Each row is a point. Each copy is the shape, with its points in the same order, turned, moved and blurred by noise. Some copies are also mirrored. Which?

Shape (6 x 3):
[[-13.9  30.8   0.0]
 [-43.1 -14.9  -4.0]
 [ 17.3   7.7  -4.0]
 [-15.2  -2.3 -14.0]
 [ 22.5  -0.6   5.4]
 [ 20.0 -10.4  10.1]]
Copy 1, 6 rows:
[[-21.2   3.8   0.7]
 [ -0.9 -45.3   8.1]
 [ 10.9  12.0 -18.2]
 [  1.8 -22.0 -12.1]
 [ 23.6  13.0 -12.7]
 [ 31.3   8.6  -7.9]]
Copy 1 is: only turned
Copy 2 (6 x 3):
[[-10.6  25.9  32.9]
 [-42.0  -1.6   3.5]
 [ 16.8  10.8  17.3]
 [-13.7  12.2   5.8]
 [ 22.3  -6.4  18.4]
 [ 16.1  -8.7  17.6]]
Copy 2 is: only turned

Shape:
[[  2.3 -12.3 -11.7 -16.0]
 [-18.3   5.1  34.1   4.4]
 [ -8.3  -0.3 -10.3  -4.0]
 [-26.0  -6.0 -13.1 -15.0]
 [ 52.0  -8.2 -12.7 -11.5]
 [-12.3 -11.4  -4.6 -18.0]
 [-25.9 -15.3  19.8 -20.0]
 [-20.9 -18.6   9.5   7.3]
 [-11.9  11.7   9.5  36.8]]
Copy 1:
[[  6.7  -3.6   6.9 -16.8]
 [ -2.9  12.3  24.5  34.3]
 [ -7.1  -1.0   2.8  -2.4]
 [-21.3  -3.7  17.3 -11.2]
 [ 46.3   6.2 -13.2 -21.1]
 [ -4.4  -2.0  22.0 -11.6]
 [ -8.9   4.7  39.6  10.7]
 [ -5.7 -19.5  21.9  17.0]
 [ -5.9 -10.3 -16.1  40.6]]
Copy 1 is: only turned
Copy 2 (9 x 4):
[[ -2.3   3.2 -15.2 -17.4]
 [ -0.9 -33.4  26.2  -6.2]
 [ -7.2   4.6   0.2  -3.7]
 [-27.3   0.8  -4.5  -6.8]
 [ 41.7  23.3 -18.7 -26.3]
 [-14.8  -5.2  -9.8 -16.2]
 [-21.8 -31.3   2.7 -21.0]
 [ -6.8 -28.4  -4.4   4.7]
 [ 12.0 -13.0  24.1  27.5]]
Copy 2 is: only turned
Copy 3, 9 rows:
[[ 14.0 -14.1 -18.6  -7.0]
 [  6.9  11.5  31.4 -13.3]
 [  4.0   1.1 -12.6  -7.7]
 [  1.6  -3.1 -14.6 -29.1]
 [ 36.4 -20.5 -24.0  39.2]
 [ 10.3 -13.8  -8.4 -17.0]
 [  9.1 -14.8  15.8 -28.4]
 [-13.6  -7.9   9.1 -11.9]
 [-18.1  29.8   8.0   9.2]]
Copy 3 is: only turned

Shape:
[[  7.1  -8.6   3.9   6.1 -11.4   5.7 -12.8  12.6]
 [-37.4 -22.6 -20.4  13.1   2.8  -6.8   0.3 -13.5]
 [-33.0 -30.5 -20.7 -22.7   3.7 -22.2  -5.8 -14.5]
 [ 23.4  -4.4  32.5   8.0 -19.7  10.2  24.3  20.5]
 [ 17.5  -9.5  -2.7   8.1   4.4 -12.3   9.2  24.5]
 [-15.3 -26.2 -32.0 -15.3 -13.1  -2.7   2.4 -17.6]
 [-12.7 -10.6  -8.5  -3.3  48.0   1.0  -3.8 -14.8]
 [-28.2  10.6 -22.1  -3.7  -5.6  10.8  11.3  -5.6]
 [-46.3 -12.0 -27.2  -0.8 -11.5  -9.7  11.3   3.1]
 [-11.4   6.4   9.1  -9.1  37.1  -6.5 -14.7   0.9]
 [ 16.6   9.4   6.4   0.0  -8.5 -15.6   0.2 -20.5]]
Copy 1 (11 x 8):
[[ -9.1 -16.5  -2.7  10.9   0.7   5.4  -6.2  10.1]
 [ -5.3  -0.4 -44.4  -3.8   8.9  12.8 -15.5 -31.0]
 [  0.2  -7.8 -31.3 -35.7   0.4  16.6 -24.9 -25.3]
 [-11.8 -28.5   7.1  11.6  22.5  -8.1  37.0  22.7]
 [ -6.5 -16.8  -7.7   3.3 -18.3  -2.1  23.6   1.5]
 [ 16.0 -14.3 -40.7 -20.5   7.2  16.4 -17.2  -2.0]
 [-11.1  20.4 -18.2  -9.8 -12.7  44.7   6.5 -20.0]
 [  7.0  21.5 -34.2 -10.4  18.4   1.2  -4.5   0.9]
 [ -0.5   5.1 -48.5 -21.5  12.2 -12.6 -15.5 -17.4]
 [-20.9  22.1   6.5 -12.4 -12.9  24.1   2.9 -11.2]
 [ 19.9  -9.1  14.0  -1.0  12.0  10.6   5.5  -8.5]]
Copy 1 is: mirrored
Copy 2, 11 rows:
[[ 22.8  -1.9   5.7  17.1  -6.9  -5.0   6.8  -0.5]
 [-31.4  -6.6  -4.5  34.2 -18.1 -10.3  16.2 -21.2]
 [-23.5 -35.7 -16.3  21.8 -13.7  -8.7   0.9 -37.7]
 [ 36.5   6.2  26.4 -16.4  -0.3 -23.0  26.1  -3.3]
 [ 17.0 -10.3  -5.5   3.5   7.8 -27.8  16.3   9.3]
 [-12.4 -16.5 -25.5  15.1 -17.9   5.4  19.4 -32.8]
 [-34.6 -27.6   6.1  18.2  23.0   2.6   3.0   2.1]
 [-23.6   2.5  -5.9  -0.7 -28.0   6.5   7.9  -5.4]
 [-28.9  -8.3 -13.0  17.1 -41.7 -16.8  12.6 -18.9]
 [-17.9 -24.6  16.1  10.4  13.7  -1.2 -19.6   6.4]
 [  9.3  14.3  -1.5  -2.9  16.9  -4.9  -6.7 -25.1]]
Copy 2 is: only turned
Copy 3 (11 x 8):
[[  9.1 -13.1  -1.4  19.3   2.6  12.9   4.1   7.5]
 [-20.8  38.0  -4.5  33.9   9.3  15.9  14.1  16.6]
 [-15.2  37.2 -21.8  18.2  29.2  -8.8  21.5  29.4]
 [-14.0 -39.2  24.9   2.2 -19.1  -0.5   2.9   7.0]
 [-12.6 -13.5  -0.8   3.2  13.5  10.1 -16.6   8.3]
 [-20.0  25.6 -27.9  14.4  11.2   9.6  33.4  10.9]
 [ -7.1  37.1  21.1 -12.5  34.9  25.3   6.7  17.6]
 [ -9.9  28.9  -8.8   5.9 -19.6  25.9  10.3  25.8]
 [-26.9  33.0 -17.3  31.3  -6.7  11.2  12.0  36.3]
 [ 10.4  24.7  20.9  -7.9  23.3   7.8 -11.0  29.3]
 [  0.0   8.0  -2.9  -8.1  -7.3 -13.7   2.1 -11.5]]
Copy 3 is: mirrored
Copy 4 (11 x 8):
[[ -3.2 -11.7  15.5  -7.2  -1.2   4.5 -21.5  -1.5]
 [-30.1  14.6 -29.4   3.6 -10.3  13.3   0.4 -14.7]
 [-33.3 -10.8 -42.6 -24.0  -1.4   2.5   7.2 -12.7]
 [-10.4 -17.4  56.1  -4.8 -16.2 -10.5   0.5  -0.3]
 [ -5.3 -22.7  13.8  10.8  10.0  -2.9   6.7   1.9]
 [-18.4 -10.1 -30.9 -25.8 -17.1  21.1   6.5  -0.1]
 [  6.5   3.3 -23.2   1.1   7.3  -2.0  12.7 -48.9]
 [ -4.3  24.0  -9.5 -21.1  -2.7  14.5  11.9   1.1]
 [-37.7  17.1 -21.1 -13.9   0.7  15.9  14.6   7.6]
 [  9.8   4.0 -10.4  -9.5  22.7 -18.0  -1.6 -33.4]
 [ 15.5  -9.8  -3.4  -7.4 -23.0 -24.3  -2.8   4.6]]
Copy 4 is: only turned

Shape (13 x 9):
[[  7.9 -14.8 -35.5  13.8 -21.5   1.4 -12.7   7.4  -1.4]
 [  2.8  14.6 -32.1  -8.6  20.6 -14.1  -9.7  13.5   5.0]
 [-18.2  14.6  11.5 -12.4  19.5  13.0 -13.6 -11.6 -15.9]
 [-17.1  48.6   4.8  35.3 -22.3   8.8  37.0  -5.3  47.3]
 [ 11.5 -14.8   9.9  -9.3  -3.4  -9.7 -20.5  -6.5  31.4]
 [ 10.9  -2.5 -32.1   9.6   8.4  13.7 -16.7  39.3 -15.2]
 [-16.7 -10.2   3.7   0.7   6.7   1.4  11.2 -18.9 -14.3]
 [  1.8  -7.7 -40.2  -2.6 -17.5   9.7 -25.3 -13.3 -16.5]
 [ -7.8 -14.5  11.3 -15.8  24.8  13.0 -17.4   1.1   9.2]
 [-17.8 -10.5   9.7  11.3 -23.9 -31.6 -13.1   7.4   5.0]
 [  1.3   4.5   5.3  -5.1  20.4   2.8 -10.6  17.4  -5.3]
 [ 42.8  14.5  12.8 -14.4 -25.7   4.0   3.2 -10.7 -18.5]
 [-13.7  -3.3 -10.0 -13.7 -32.2  15.6  10.4  -4.5  -6.3]]
Copy 1 (13 x 9):
[[  0.0  -9.7  12.8 -10.6 -16.2 -29.7  11.8  16.4  -9.3]
 [ 19.5   5.1 -13.1   1.7 -12.3 -28.3 -27.6   5.9  -7.3]
 [ 38.8  16.0  19.1  11.0  14.3  12.9 -11.7  -3.4   6.2]
 [-44.5  60.0  -3.7  10.8   8.1 -16.1 -10.4  24.0  42.3]
 [-17.5  -9.7 -10.7   1.3   2.0  14.9  -5.6  -7.2  -9.1]
 [ 26.3  -3.4  -1.0   3.1   8.6 -52.9   3.0  13.7 -21.8]
 [ 26.2  18.1  15.7 -25.4  11.3   8.7   2.5  -7.3   7.0]
 [ 27.8 -11.3  20.5  -9.4 -27.1 -14.1  16.1  16.8  -0.9]
 [ 19.4   2.4  -8.7  -8.4  23.5  17.5 -16.4  -0.4 -16.4]
 [-25.8  -0.6  32.9  -9.3   5.0  -8.6  -8.0 -17.1 -10.2]
 [ 24.0  10.7  -6.8   5.9  20.5 -12.5  -9.0  -2.9 -13.4]
 [  6.6  21.7  -9.5  21.8 -18.7   2.9  42.4 -19.1  -5.4]
 [  5.3  29.8  23.1 -13.3 -12.2   2.7  15.3  18.8 -14.0]]
Copy 1 is: mirrored
Copy 2 (13 x 9):
[[  0.1  25.0   8.5  -8.4 -26.1 -27.3  -3.2  24.7 -13.2]
 [ -9.5  18.2  -9.8  10.7  14.9 -14.6   0.4  -1.7 -29.3]
 [ -5.9 -16.0 -25.4 -10.2   0.5  21.6  -0.2  -7.8  -8.9]
 [ 40.3  -5.3  37.8  28.5  -6.2  42.4  13.0  41.7 -43.9]
 [ -4.2  19.8  14.6  13.9  14.3   5.6  -4.5  10.6  27.3]
 [-23.5   1.8   5.1 -13.7  -7.8 -33.3 -24.1   9.7 -36.3]
 [ 19.2 -16.8 -23.5  -8.2 -12.5   0.5   5.8  16.6   3.8]
 [ -5.7  36.1 -17.1 -18.3 -31.8 -14.0  -4.5   7.2 -11.4]
 [-15.5  -7.5 -14.4   0.5  13.1   6.9 -19.4  10.6  10.0]
 [ -5.7   2.9  23.9  -7.0  -2.7 -10.0  37.8  18.8  15.8]
 [-13.3 -10.8  -1.7  -4.9  14.7  -8.3  -7.4  -0.7 -11.1]
 [ 39.9  11.4  20.5 -30.2   2.9   0.5 -11.3 -19.1   2.4]
 [ 18.5  13.4  -6.2 -31.6  -8.0   9.3   2.3  34.5  -6.7]]
Copy 2 is: only turned
